Each row is a point. The last column is the point's height on a tilted bowl or saddle (a function of degree 2), plus a little noise. Count its main directions that bend up, bend down and stay straight.

Points, 16 rows:
-99,-15,17,56
50,-99,-198,118
-46,252,-13,-183
291,-33,-147,247
248,-193,-74,277
268,-197,103,213
-198,-48,-77,105
-176,52,64,96
-55,-187,-174,55
21,-83,248,11
261,26,-108,122
52,-212,91,50
-24,287,-92,-237
-80,76,91,4
170,90,172,-130
126,-206,103,89
Directions: 1 up, 1 down, 1 straight

Points:
132,80,-206,427,394
70,-56,-56,11,35
-58,88,263,-168,-120
-49,105,-269,48,-65
-207,48,-15,-6,-110
-62,-132,-90,162,168
335,-30,117,-11,-254
175,43,17,-132,-98
-76,-238,197,119,44
-10,44,-28,-235,33
-113,-136,-97,-65,-16
-38,124,-10,-185,6
-93,-231,-50,-77,-45
82,49,171,-387,30
-110,126,429,-135,-313
122,-13,-197,-192,-53
23,-115,499,-257,-378
4,29,-59,38,13
108,-66,-41,21,32
-88,-21,-131,-30,-5
-237,-22,-154,-137,-97
-29,33,141,-175,-38
34,137,3,77,-57
121,-66,121,35,-13
-39,-136,161,8,-29
Directions: 1 up, 3 down, 0 straight

Points (39 x 7):
94,-39,-22,-44,-94,142,-75
-185,260,-69,-93,119,0,-83
-10,-62,-57,-122,-277,-159,-16
-109,-220,-21,-299,-34,-165,-146
-98,-128,-285,-90,-193,195,-81
-220,-275,298,-49,43,31,-147
-69,-22,133,-26,-121,3,-11
37,79,-239,41,269,79,-191
14,-20,85,-176,-95,331,-178
83,-96,-31,-28,243,-139,-220
98,52,105,-162,293,56,-200
-80,148,-21,145,-76,-188,38
9,45,-24,-171,-288,-64,-57
140,77,-64,13,223,68,-185
-25,-42,128,198,222,223,-218
221,248,-67,-23,-70,138,-147
-168,16,67,48,3,299,-110
-1,196,-144,11,-45,-84,-52
101,86,-31,209,6,-287,-21
-328,-18,-6,-113,55,35,21
-113,-53,9,-28,15,-200,-10
23,267,-56,-126,-205,25,-118
-263,13,271,-253,-135,109,-19
-209,59,26,63,82,-62,-10
213,229,-21,-15,132,111,-201
169,191,-2,-123,306,-324,-369
43,-169,61,-310,-6,-214,-174
54,-99,-57,-195,215,-267,-261
61,104,-121,-241,102,-241,-215
40,149,422,77,95,81,-180
194,11,0,147,362,-121,-335
-61,64,151,52,45,-51,-40
173,170,-24,167,-103,-211,7
-62,76,-89,-79,143,-49,-96
265,171,-91,-28,16,8,-147
-170,222,1,78,-117,135,-52
116,-65,-206,127,-30,247,-21
-218,137,-156,-311,57,42,-77
35,-198,-109,95,-116,11,-3
Directions: 1 up, 3 down, 2 straight

Points:
-147,-10,98,168,-10,-357,74,-8,-256
26,177,287,-51,-150,46,-48,173,-82
-71,-128,-83,-3,-136,279,-230,-142,36
212,86,-160,-46,8,24,161,-237,-101
143,-51,-185,275,-3,197,-150,-13,-59
234,-296,159,-44,-95,174,-310,79,-6
-20,-42,-95,69,-284,92,-77,-68,91
-131,156,37,-215,-66,-29,-94,-31,-55
-4,-62,20,-59,255,249,-3,-228,-123
-110,140,120,212,129,-582,-11,233,-407
-64,-225,86,162,-244,11,-50,93,80
59,217,80,-22,-33,80,143,18,-37
-45,40,-121,-205,-122,-39,73,-87,-47
-216,156,-106,27,-90,-127,-106,55,-77
-49,-101,-77,-137,24,-22,-87,-62,5
-189,-285,147,3,-40,124,-19,258,-53
170,256,230,258,69,-157,198,70,-282
-67,111,-54,132,70,-134,104,-155,-113
49,-198,-260,-225,-46,-55,89,-125,-111
109,111,95,76,177,-249,4,13,-119
-9,-8,-56,118,-293,-45,257,100,88
19,-218,395,-15,3,-90,157,-83,-317
225,-198,530,25,-132,-246,203,37,-457
137,263,-185,194,-36,-26,-204,-231,-125
4,153,-100,44,-27,-109,-235,-211,-20
76,-90,-99,11,124,75,17,-73,-34
-216,46,88,-30,231,-161,118,-279,-149
54,0,177,11,-28,-15,-75,166,-14
70,-44,287,-104,-89,174,-42,-309,-219
26,-51,-21,-232,92,-73,-149,-311,-21
238,-17,-38,306,-64,42,123,108,-30
119,-54,-174,138,39,-110,13,-216,-119
162,-43,179,198,131,46,36,-34,-172
-256,-31,-39,148,-13,186,5,91,-52
-17,-24,48,-58,90,109,-106,-326,-77
64,90,-33,-163,-201,-95,351,22,-94
5,-43,263,-87,-71,-110,-318,110,-101
-73,-237,-65,-149,108,78,-213,205,-54
43,-196,253,95,-157,3,-125,130,0
59,-154,-312,-83,2,103,61,78,-22
-99,6,-94,136,-13,23,168,-160,-101
-391,-81,-29,-11,120,-86,-146,91,-157
-64,-160,187,118,-173,-12,-29,66,0
189,-230,-91,-14,-103,-132,-143,32,-7
24,20,-99,120,-365,342,1,-112,136
37,-186,40,-87,-190,-34,206,-44,-43
-17,89,-152,-152,1,87,-102,72,44
-13,-85,-147,-110,78,254,-66,1,-3
111,-331,-72,52,-224,-162,-79,-173,-104
86,115,-48,-30,-159,27,-101,125,62
136,-58,133,62,-7,70,-28,-15,-29
-41,13,48,97,-24,-16,242,287,36
2,56,201,-52,-140,-124,20,-233,-205
-55,41,471,-9,28,-129,-54,-185,-376
-206,-17,404,-61,-128,26,257,138,-165
238,-10,93,-274,32,-42,46,323,-126
87,-46,-92,132,300,-33,-88,-5,-75
384,-67,19,-45,177,-46,-95,-226,-188
-162,-41,201,-81,-163,26,131,103,-42
18,161,376,-203,45,-257,5,-46,-332
58,-156,84,20,-130,58,62,57,51
Directions: 1 up, 6 down, 1 straight

Points:
205,-127,222,-196,65,-293,72,115,179
122,-157,-77,40,-135,-142,-173,0,-74
89,-126,-219,-190,-156,-111,35,-146,53
81,-51,-167,157,252,-187,108,136,176
106,41,-223,-93,-31,-240,-366,7,-38
-14,-264,37,253,223,229,-23,3,-259
-378,132,14,-234,-2,-108,-107,-72,-32
-102,-173,182,-111,-207,-198,-76,-214,-66
-228,-53,-88,-121,9,193,-11,-107,-37
-61,60,-125,28,97,-132,112,59,-38
-215,-279,-30,258,-27,-101,-143,-28,-344
-114,-80,70,-163,-124,-137,26,-144,-35
-233,-176,-277,-131,102,44,140,287,265
235,-45,212,-43,35,-140,135,101,209
-121,41,45,18,-6,128,-209,-161,-153
-596,-136,-306,75,-178,-116,-115,80,-204
-192,329,-20,-29,151,176,-92,43,274
-41,-234,-122,-81,-84,167,107,55,132
-21,6,87,-234,13,-75,-171,67,56
-103,-145,-298,1,120,-143,-94,39,-62
67,-103,-288,57,-166,-75,47,-3,21
107,-469,-52,-312,-126,-35,-90,207,157
22,-3,215,44,-297,49,-141,232,-220
7,-23,75,-93,151,20,-293,0,-17
-93,16,-220,-1,-66,78,114,-194,-149
213,-4,-5,61,-177,-158,-134,-43,25
-316,-80,-152,16,33,86,-311,-127,-341
-108,20,339,-25,-257,26,-125,83,-94
-50,239,-180,-44,-267,39,160,-13,24
-2,231,-254,162,146,-65,51,75,68
-205,-85,95,-34,-106,205,70,118,85
46,4,-228,68,-270,-137,246,-356,-205
165,34,13,183,58,96,75,-67,81
-21,65,-152,10,-239,-257,131,14,-248
-83,-39,122,115,115,9,15,-129,-125
-195,-36,-200,-35,231,68,-142,100,38
-192,120,206,-103,90,-29,29,185,181
-16,115,232,-33,-89,224,-213,-218,53
-115,32,1,172,-100,-256,-51,86,-218
171,-258,221,-154,-24,-202,-152,218,-136
-6,110,22,-14,-244,-109,-78,-36,-57
-87,76,126,50,50,125,-165,27,-15
-39,118,-38,42,-228,-247,242,2,-202
-23,-3,95,-82,-223,-181,27,-80,-59
28,129,-198,-143,11,-19,3,78,83
16,159,246,150,89,49,-264,148,51
-60,-65,10,-313,237,-202,203,-59,133
-1,124,-95,-79,78,-184,12,-5,-58
312,-357,120,-57,-18,153,4,23,161
187,-76,1,-73,140,96,-123,33,170
-112,-40,-46,-136,175,188,-190,-74,-41
74,204,-52,60,122,-399,134,-178,-209
-197,-213,108,88,122,128,-6,1,-187
27,32,203,222,120,206,1,92,87
-144,-182,-78,73,-255,55,330,-105,75
-284,61,369,-157,186,34,-25,58,276
132,49,-169,-173,59,-13,58,-148,37
-8,132,-14,-197,72,-88,50,23,85
235,-172,-138,151,-5,55,183,102,235
-26,-113,171,-230,-348,-87,-118,-115,64
-338,128,162,-109,-218,-97,187,137,46
-36,-67,-122,-36,237,88,-213,220,138
-102,-79,-155,20,-50,15,141,138,46
-91,-98,23,51,19,-443,-6,2,-218
-126,-129,-289,90,74,119,17,-30,-62
29,-62,229,-286,34,82,155,191,354
146,89,-20,130,-92,-6,-19,-178,34
90,163,-15,-202,-89,-15,121,-170,82
63,29,116,96,145,-333,160,-201,-16
-160,205,234,131,-103,105,128,-176,136
109,-19,114,6,4,332,54,-207,-32
8,-155,97,-34,-52,-195,94,-126,-23
-86,104,-6,-85,47,-20,-62,265,72
82,-22,83,123,144,115,28,110,130
209,-105,55,292,252,-68,-138,47,120
-177,-101,43,-363,-185,84,2,121,211
178,-85,201,84,-46,-152,-105,135,-62
-85,57,188,145,59,158,192,94,197
Directions: 5 up, 2 down, 1 straight

Points:
255,46,-405,163,-105,-68,-4,113,10
152,156,-172,-8,7,48,-161,176,-103
-99,-47,-72,-231,113,55,-30,-166,-86
-171,-92,18,-142,133,151,-73,43,-27
-202,346,-195,147,-1,-23,224,-93,158
128,-198,305,58,304,17,197,-164,-247
-177,236,-310,258,-78,170,34,166,7
-338,-47,-47,236,63,248,-168,120,84
-88,-66,7,19,-76,22,80,67,-9
12,-131,83,47,134,-85,-188,60,-139
146,-69,-10,-355,117,247,167,-109,-195
-278,-139,40,-120,211,-144,62,239,-194
70,147,95,-223,-161,-21,103,178,-249
0,187,90,97,133,80,230,130,-37
-36,239,51,-84,-82,390,-121,66,10
-60,110,210,-6,-34,236,-161,-156,66
-81,-53,79,-18,-62,-69,-136,-49,-76
18,-83,75,-42,-35,-150,198,-4,-124
108,-13,-41,-104,-87,-279,19,127,-212
-29,176,-96,-168,3,-146,79,-310,-119
-149,1,93,-2,-61,118,105,-175,111
154,136,75,-27,-181,155,74,87,-101
238,-17,155,37,215,-190,11,126,-212
-71,131,52,-150,118,-210,64,-309,-185
129,88,146,207,16,44,55,-171,-73
-184,-60,-147,66,15,-35,175,99,25
-32,76,73,112,67,302,-227,132,-21
-116,-91,-16,-209,-168,9,-25,-1,-42
-21,-162,-94,62,-79,-332,84,-8,-168
-107,126,140,-358,15,-322,-52,5,-541
147,-163,216,104,23,46,-191,147,-103
99,124,-71,-33,-115,-217,91,5,-184
-89,48,-284,10,8,-342,203,-57,-76
-165,-23,-170,-22,-28,12,-3,-1,15
-82,172,1,107,-279,96,220,-23,52
-34,-93,30,16,296,40,36,-132,-99
177,22,-319,437,-31,-104,101,-22,11
142,65,164,55,134,173,218,67,-82
-54,-101,-114,-19,136,0,-51,125,-45
365,111,-163,121,12,-113,147,-16,9
5,-69,1,-88,-5,-18,-136,-125,-91
-105,21,-116,147,136,153,-228,27,-42
97,213,-144,-201,-138,-89,153,111,-199
-74,18,-90,6,-68,-92,29,-115,-40
202,139,85,-162,-93,197,-49,-119,-148
35,427,-42,38,240,49,41,-293,-13
-39,102,-91,-35,69,129,-70,190,-53
27,-130,-10,-218,59,-9,-19,267,-76
219,-96,292,17,20,223,31,-154,-182
62,-327,75,222,258,-187,-54,-109,-267
-195,-92,-205,178,-143,307,23,161,88
-82,-265,-8,35,-81,-35,-45,-264,-43
404,-70,-174,106,127,-122,73,250,135
46,398,-263,-42,263,-184,55,6,-183
-187,-67,-31,-85,-43,-96,309,293,-113
28,47,-18,110,-122,33,81,68,-22
134,-42,-93,221,-93,264,13,-91,-7
-126,114,-210,46,104,316,101,57,55
-140,167,175,103,12,139,181,110,-15
-17,-120,54,-61,28,-47,-48,-30,-94
-13,84,143,-1,-213,-31,7,88,-130
-26,13,229,-33,183,207,88,197,-148
70,-6,-1,-151,-4,40,216,186,-81
-101,-263,570,77,233,-150,-47,11,-461
-202,-102,-110,-22,148,292,115,159,-1
-142,-47,-60,-43,428,-66,197,-107,-53
-42,-174,-174,190,-94,-94,-164,-157,-77
-93,167,122,132,77,255,-87,197,-60
-98,11,-133,-165,22,-59,-89,59,-107
-233,-73,-142,115,221,51,-41,137,-48
-226,300,145,-120,-205,-252,-47,127,-436
-170,-155,-209,-91,-156,20,277,171,-8
-49,42,101,109,149,-126,199,256,-128
Directions: 2 up, 6 down, 0 straight
